Each row is a point. Two turns around zero, p and q, are shown by what they do to some points. Where does a point land after both, in the order given? Backwards means that the second turn is done in reverse. Each puzzle has new turns, and all numbers are rounded.

Turn p:
[ 24 -28] -> [ -7 -36]
[  0 -27] -> [-21 -17]
[-12  22] -> [10 23]
[-12  32] -> [17 29]
Turn q:
[ 11 -12] -> [  1 -16]
[-27 -37] -> [-44 -13]
[3 5] -> [5 2]
[ 5 48] -> [33 35]
[ 9 -4] -> [ 5 -9]
Where do these land?
p, then q backwards: [ -9 -27] -> [-15 -24]
p, then q: [-24  22] -> [22 24]
q, then p: [32  5] -> [  6 -32]

Turn p:
[28 13 14] -> [-30  15  -6]
[-40  -8   6] -> [ 25 -15  29]
[ 13 -33 -23] -> [ 26  16 -29]
[ 23 -12 -11] -> [  1  15 -24]
[-25  24  -3] -> [ -4 -31  15]
[ 1 16 17] -> [-19  -1  14]
Turn q:
[-11  11 -17] -> [-2 13 19]
[48 -1 22] -> [-12   2 -51]
[-8  4 11] -> [14 -1 -1]
[-29 -15 -16] -> [  0 -15  33]
Where do these land?
p, then q: [ 18  11 -16] -> [-11  -1  24]
q, then p: [ 9 -6 19] -> [ 10   0 -19]
q, then p: [-25 -42 -10] -> [26 37 22]
p, then q: [28 17  3] -> [ 9  5 31]
q, then p: [-30  19   4] -> [-30  19   0]

Turn p:
[  1 -12  15 -17] -> [  9 -18 -16  -1]
[15 11 -8 -1] -> [ 4 -1 17 10]
[ -6   5   9 -21] -> [  1 -22  -1 -10]
[  1  24 -38  -9] -> [  8   8  42 -14]
[ -2 -18   4   0] -> [  8   3 -16  -1]
[ -9 -10  18  48] -> [-30  31 -27  15]
Turn q:
[10 23  5  4] -> [  2 -26  -2   1]
[11 -3 -8 19] -> [-14  -5   7 -16]
[  0 -35  15 -36] -> [37 36  8  3]
[-9  7 -4 38] -> [-37 -11  11   1]
[  1   0 -16 -39] -> [ 26  13 -30  -3]
[-3  7  4 -7] -> [ 6 -4 -4  8]
[-10   1   4  21] -> [-20  -3  11   7]
Where do these land?
q, then p backwards: [-20   3 -20   5] -> [-9 -3 17 21]
q, then p backwards: [  3   2 -15  27] -> [-21  20  11   3]
p, then q: [  6  27  37 -13] -> [-18  40  18   7]
p, then q: [  3  -6 -11 -23] -> [ 19   1   9 -16]
q, then p: [  9 -26   9   4] -> [-12 -25   1   8]

Turn p:
[-11   0 -38  14] -> [ 6  1 21 36]
[ 15  24  21 -15] -> [ -7  24 -22 -19]
[ -5 -17  24  -8] -> [ -2 -16   0 -27]
[ -2 -18  23  27] -> [ 22 -29 -13  -9]
[ 17 -10 -36  18] -> [ -8 -12  -1  42]
[-14  21   6 -35] -> [-11  32  15 -23]
Turn q:
[ 10  23  31 -27] -> [ 42 -22   8  -6]
[ -6 -20 -24  -4] -> [-12  29   1   0]
[-11 -23  -7  20] -> [-23  12 -21   0]
[-14  -6  -2   8] -> [-11   3  -8 -10]
[-17  -1 -28  19] -> [-35   9   6  -8]
[ 39  27  30 -16] -> [ 41 -32  13  24]
Where do these land?
p, then q: [-13 -27  11  -8] -> [ 21  17 -18  -5]
q, then p: [  8   6  16 -20] -> [-16  -6 -21   4]
p, then q: [-3 -7 17 48] -> [-5 22 -1 46]
p, then q: [-11  15   1   4] -> [  7 -12   9  10]
q, then p backwards: [ 19  12 -45 -24] -> [-35  13 -37 -19]

Turn p:
[  2   4  23 -22 -18   9] -> [ 25 -16   7  20   5 -11]
[ 19 -24 -21  12  15 -10] -> [-10  17  -6 -31 -19 -10]
[-11  19   4  -2  -3  18] -> [ -3 -19   2  15   5  15]
[ -3  24   6 -12  15  -3] -> [-10 -15 -13   7  20  -4]
[  4 -11   0 -18 -13  19] -> [ 23 -17   8  -4 -10   0]
[-19 -18 -27  21  17 -30] -> [-18  38  -1 -31  11  14]
[ 37   2 -15 -11 -21  27] -> [ 20 -24 -18   1 -40  -2]
[-11   7  18   6 -11 -19] -> [ 3 18  3 21 15 -2]
[-20  -2  12  24  20 -11] -> [-28  17  17   2  16   1]
Turn q:
[ -7 -18  10   3 -25 -12] -> [ 7 -9 -4  8 32  3]
[  8   9   4 -24  26   7] -> [  4  22  15 -12 -19 -15]
[ 12  -8 -17  15  22   8] -> [  0  12 -24  -2 -22   8]
[-22  -9  13  31  22  -8] -> [  2  -2 -11 -30   5  34]
[-29  16  23   6 -24   8] -> [ -2 -38  19 -15  16   0]
[ 28   8  13 -18 -12 -11] -> [17  9 23 26  1 -7]
[ -2  24 -32 -18  -1   4] -> [-34   3   7  11 -17 -18]
[ 13 -20 -15   4  -7   4] -> [  4   5 -24  15   3  -6]
Where do these land?
p, then q: [ 11  19 -14  -3  -9   1] -> [-11  -5 -21  11  -4  -6]
p, then q backwards: [-16   1   6 -45  16 -24] -> [-23 -38  23 -11 -22   4]
p, then q: [28 21 14 19  8 18] -> [-14 -19 -19   0  31  17]
q, then p: [-20   4  17  10  -3  10] -> [ 15  -9  10 -17   2 -15]
q, then p: [-26  13  10  -6 -20  -4] -> [ -3   0  25 -12  17 -18]
p, then q: [-17 -21 -13 -15  11   3] -> [ 13  19  14  -7  -2 -22]
q, then p: [20 -4 -4 21  8  4] -> [  6  -2  -7   2 -26  14]
p, then q: [ -6  15  -4   4  -2 -17] -> [-14  -2  -5  -6 -17   4]
q, then p backwards: [ 25 -48 -11  14  -8   7] -> [ 16  30  -9 -21 -25 -33]

Turn p:
[-15   8  24 -21   9  -2   7 -17] -> [-3 17  6 25  9 15  7 20]
[  5 -32 -11  35  19  -6 -21   8] -> [  0  12 -20 -25   6 -28 -34 -15]
[-15  -5 -13  25 -15 -16  12 -12] -> [ 10 -21 -31  -2   4  -9  -3  14]
[  3  -9 -22  45  13   4 -14  -5] -> [ 17 -11  -9 -26  12 -23 -34  -4]
[ 12   6  10 -48   1  15  33   0] -> [-21  -2  28  39   2   8  31 -10]
[  2 -19   0   5 -26  -6  -7 -13] -> [  9   0 -16   4 -24 -18   2   8]
[-27  -7 -30  -7 -10 -10  -6  -6] -> [ 29   0 -27   1   8   1  16 -10]
[ 20  25  11 -30   4   1  -9   0] -> [-6 13 35 -4 -4 11 23  6]
[ -6 -18 -12  38   2 -30  -9  21] -> [ -9  -3 -40 -35   5 -11 -16  -5]
[ 27  34  20 -21  10  19  10  11] -> [-22  -5  49   2  -1  20   9   2]
[ -6  16  22 -22  -7  29   3  15] -> [ -6   2  23  19 -16  34   0  -8]
Turn q:
[ 28 -35 -10  29 -10 -10   6   1] -> [ -6 -27  19  -3 -34   5  18 -23]
[  1  13  17 -22   9  25 -22 -10] -> [ 14  16  -6  -3  14 -33 -20   2]
[ 17  -8 -13 -16  -8 -20   0  11] -> [-11  -8  13   8   4  -8  29   5]
[ 3  1 16  6 -2 -4 -3 25] -> [-25  -6  -4  -3  -9  -7  -6  11]
[-21  22  22 -12   5 -12   0 -26] -> [ 25   1 -29  -8  18   2  -5  22]
[-29   3  18 -26  11  36  17  -9] -> [ 21  17 -11  32  11  -3 -39  11]
[ -4 -25 -33  30 -10 -21 -13  10] -> [-19 -26  25 -17   3  26  14 -24]
[ 13  -7 -31  30  20 -22   9   7] -> [ -6   1  30 -21 -20  30  20  -1]
[ -8  35  14 -19 -15  29   6 -10] -> [  7  32 -36  15  12 -14 -11  -3]
Where do these land?
p, then q: [ -5 -14 -30 -18  -6   9   4  19] -> [ 36  -2  -4   3 -11  11  14 -13]
q, then p: [ -6  -8  23   3  16 -26  15 -10] -> [-14  -4  -2  -4 -23  -7   1 -33]
p, then q backwards: [ -2 -23  -4  30 -47 -16   5  33] -> [ 14   2  44  44 -30  -7   5  -2]
q, then p: [  1  11  -5 -31  -8  23 -11 -14] -> [ -6  -1   8 -25  27 -11   1  21]
p, then q backwards: [ 11 -26 -25  -3   8  24   5 -11] -> [ 12 -21  -1 -17 -13  28 -15 -13]
p, then q: [-21  36  -1 -32 -10 -23 -10 -27] -> [-22  35   3  25 -42   0  -1  11]
q, then p: [ 16  -4  15  -9  -9  -7 -24  14] -> [ -9  13 -30   1  11   0  15   3]
q, then p backwards: [-25  -6  15  23  19   9   7 -10] -> [-19  10  10  29  -5  18 -15   7]
q, then p: [ 16  36  22  25  18 -10  25   4] -> [ 12 -27   4  -6 -22  27  33 -23]
p, then q: [ 15  -3 -10  12  19  16 -16   0] -> [ 13  -9  -6 -15   8 -23   5  15]
